Every row gives one point. Examples show where two turns around zero, p and q, send a point. Where does a point land after both, in the order given? Backwards means that the second turn is done in reverse. Each puzzle has new turns, and all numbers are rounded.

Turn p:
41 -19 -> 8 -44
21 37 -> 42 4
-43 -2 -> -26 34
3 -3 -> -1 -4
-22 -12 -> -22 11
Turn q:
-13 -28 -> 3 -31
9 47 -> -16 45
-16 -33 -> 3 -37
21 13 -> 12 22
Where do these land?
p, then q: 10 13 -> 15 8
p, then q: -47 -8 -> -46 12
p, then q: 36 -5 -> 31 -20

Turn p:
-2 -26 -5 15 -> -18 20 -8 -11
3 20 0 25 -> -3 -2 -16 28
-29 39 -13 -9 -> 38 6 15 29
24 -23 19 -1 -> -28 -16 -4 -21
66 -32 4 -9 -> -25 -35 -36 -48
-8 28 -33 6 -> 34 12 -17 19
-54 -7 28 -27 -> 0 16 65 2
Turn q:
-54 25 11 -13 -> -6 25 -43 -36
-21 -50 -21 8 -> 57 -5 -7 8
-7 26 13 -30 -> -23 13 2 -33
7 -13 52 32 -> -15 -55 -25 8
24 18 -15 3 -> -18 12 19 17
19 17 -25 -22 -> -9 26 31 -1
31 -23 -16 21 -> 14 -15 22 36
Where do these land?
q, then p: 29 -44 -45 15 -> -52 -31 -32 17
p, then q: -34 9 48 5 -> -10 -35 -47 -3
p, then q backwards: -11 -21 -16 9 -> -16 19 -13 -11
q, then p: -4 36 25 -49 -> 33 -5 56 -9
p, then q: 6 17 -27 13 -> -2 14 15 28
q, then p: 14 3 14 7 -> -11 16 8 -3

Turn p:
-14 2 -39 27 -15 0 -> 38 27 10 -14 -16 -2
10 -84 3 -9 -11 17 -> 30 5 -30 30 69 -12
-7 14 13 20 20 3 -> -6 -10 -15 -22 -14 13
2 30 -8 -30 16 -7 -> -28 4 16 19 -23 16
-16 42 26 -21 -8 5 -> -48 3 7 -11 -21 -17
-23 31 17 -3 -1 -19 -> -21 -8 -2 -7 -36 -18
25 1 -29 35 -15 27 -> 31 17 25 -33 19 19
12 42 29 -20 -2 -43 -> -34 -42 26 10 -33 -15
13 -78 -13 1 15 16 -> 39 5 -34 29 56 17
Turn q:
-26 18 14 24 35 -45 -> -19 -1 11 6 -67 4
31 21 5 -35 -25 17 -> -9 25 -14 26 45 -4
-15 5 -30 13 -28 -43 -> -9 -15 -52 -9 -27 -11
52 17 -27 22 -21 27 -> -18 15 -25 -23 44 42
-18 25 16 -23 -35 31 -> 31 4 -14 46 23 7
-19 -1 -17 0 13 27 -> 34 11 7 -13 -2 7
0 -1 41 -35 -9 -13 -> -13 -5 14 43 8 -29
-10 -39 21 34 43 0 -> -2 -29 53 -28 -25 7
4 -45 -24 0 28 -3 -> 4 -5 20 -49 -1 -24
Where do these land?
q, then p backwards: -54 -13 8 58 11 6 -> 19 26 -17 43 33 -48
p, then q: 6 22 -15 13 35 8 -> 29 3 -1 10 34 9
p, then q: 16 -30 10 6 -17 41 -> -4 42 30 -11 -21 -7
q, then p: -22 -7 59 -2 -14 26 -> 22 -37 -28 -34 33 8
q, then p: 24 44 -5 -3 -1 -40 -> 10 41 2 -20 -41 -16
q, then p: -29 -20 -24 -45 1 -13 -> 17 -36 36 26 -21 -6
q, then p: 26 -13 13 -21 4 -16 -> -1 -11 -25 6 -29 -10
q, then p: 32 17 -46 -5 -20 -12 -> -2 38 12 22 -36 23

Turn p:
-4 -14 14 10 -15 -25 17 -41 7 -> -35 -9 6 1 28 9 26 7 -22
2 1 22 11 -28 -11 -27 31 -13 -> 23 39 -18 -26 5 5 1 10 -13
-27 28 -22 -6 19 27 -25 -25 4 -> 7 -15 35 5 -40 -7 21 13 26
10 3 -38 -1 -12 -8 4 9 -7 -> 1 12 13 12 3 -32 -19 1 -7
19 23 -9 60 -1 -11 -11 19 -16 -> -13 57 -20 3 -19 -26 15 -19 1
32 -54 30 -40 17 -13 1 -37 15 -> -17 -71 -21 -29 21 11 -4 -7 -35
-41 -9 -10 -27 22 55 17 -35 -15 -> 5 -46 49 -3 6 12 9 -10 54
25 32 14 2 -42 16 14 3 12 -> -22 21 -24 -2 10 -3 -14 44 22
8 -45 -42 -14 19 9 4 38 59 -> -8 -17 18 11 -32 17 -77 -25 -28
-25 34 41 4 22 -39 6 39 -46 -> 58 30 -38 29 19 14 42 -15 3
Turn q:
18 24 33 -36 -10 25 34 29 12 -> -4 46 -25 -21 32 11 -6 34 -26
38 25 -41 28 -3 -22 -20 -1 -7 -> 1 -3 25 -4 19 24 -10 -56 26
-14 -9 -19 -9 -33 -21 -11 -33 -40 -> 14 -23 1 -7 7 -35 44 -22 25
37 -10 -3 6 -47 -3 6 25 5 -> 21 52 10 -7 13 -17 -11 -20 11
-7 13 -17 42 25 -24 -24 -18 51 -> -28 -11 7 14 -51 41 -16 -30 21
-36 -13 -11 -40 7 50 -20 2 -8 -> 3 -30 -42 9 2 -31 -2 2 -50
-30 4 47 3 -20 15 -37 10 -32 -> 59 -7 -7 0 -17 5 35 14 -31
-35 7 22 21 3 -9 44 -26 -34 -> 6 -19 -4 25 11 6 37 48 36
19 -16 22 19 17 -14 34 -45 23 -> -19 -3 2 -17 -21 6 -20 36 53
-6 -21 -42 -6 12 -10 31 0 -5 -> -36 -10 11 23 20 -29 -6 -2 13
-10 9 48 -12 41 -10 -2 14 47 -> -28 12 4 -16 -39 38 -9 39 -32
27 -14 -40 -16 7 23 -36 44 -13 -> 11 -4 17 2 26 -19 -35 -44 -46
Where do these land?
q, then p: 28 -2 5 14 20 27 13 8 24 -> 22 10 6 -25 -40 -6 1 10 2
p, then q: 14 -3 3 -2 -20 -15 -56 2 21 -> 16 16 7 -12 41 -20 30 -11 -24
q, then p: -2 -45 -39 -34 18 -16 13 5 -51 -> 17 -14 -19 12 22 31 34 -43 -51
p, then q backwards: -38 26 -28 32 -34 -33 -10 -9 37 -> -26 -11 28 3 9 -35 22 62 23
q, then p: 15 34 -14 -5 -23 1 -2 -16 32 -> -10 -21 35 16 -17 -11 1 26 17
p, then q: -10 7 21 16 2 -19 -5 42 -5 -> 5 -7 -19 -6 34 22 -13 -23 15
q, then p backwards: 14 -2 30 -45 14 -23 32 -50 -23 -> 21 5 27 -16 -40 34 -22 -54 -17
q, then p: 10 -20 -54 16 -45 -4 -7 -2 -35 -> -50 -26 -19 19 -9 -3 37 -5 -40
p, then q: -26 20 33 -17 -13 9 5 3 32 -> 17 19 -18 26 11 1 -35 0 -28
q, then p: -9 42 8 10 57 53 -8 17 -7 -> 17 4 18 -51 -20 -25 -17 -53 34
q, then p: 3 -57 35 14 23 20 25 0 -26 -> 28 34 -45 -18 -11 8 -24 -13 -41
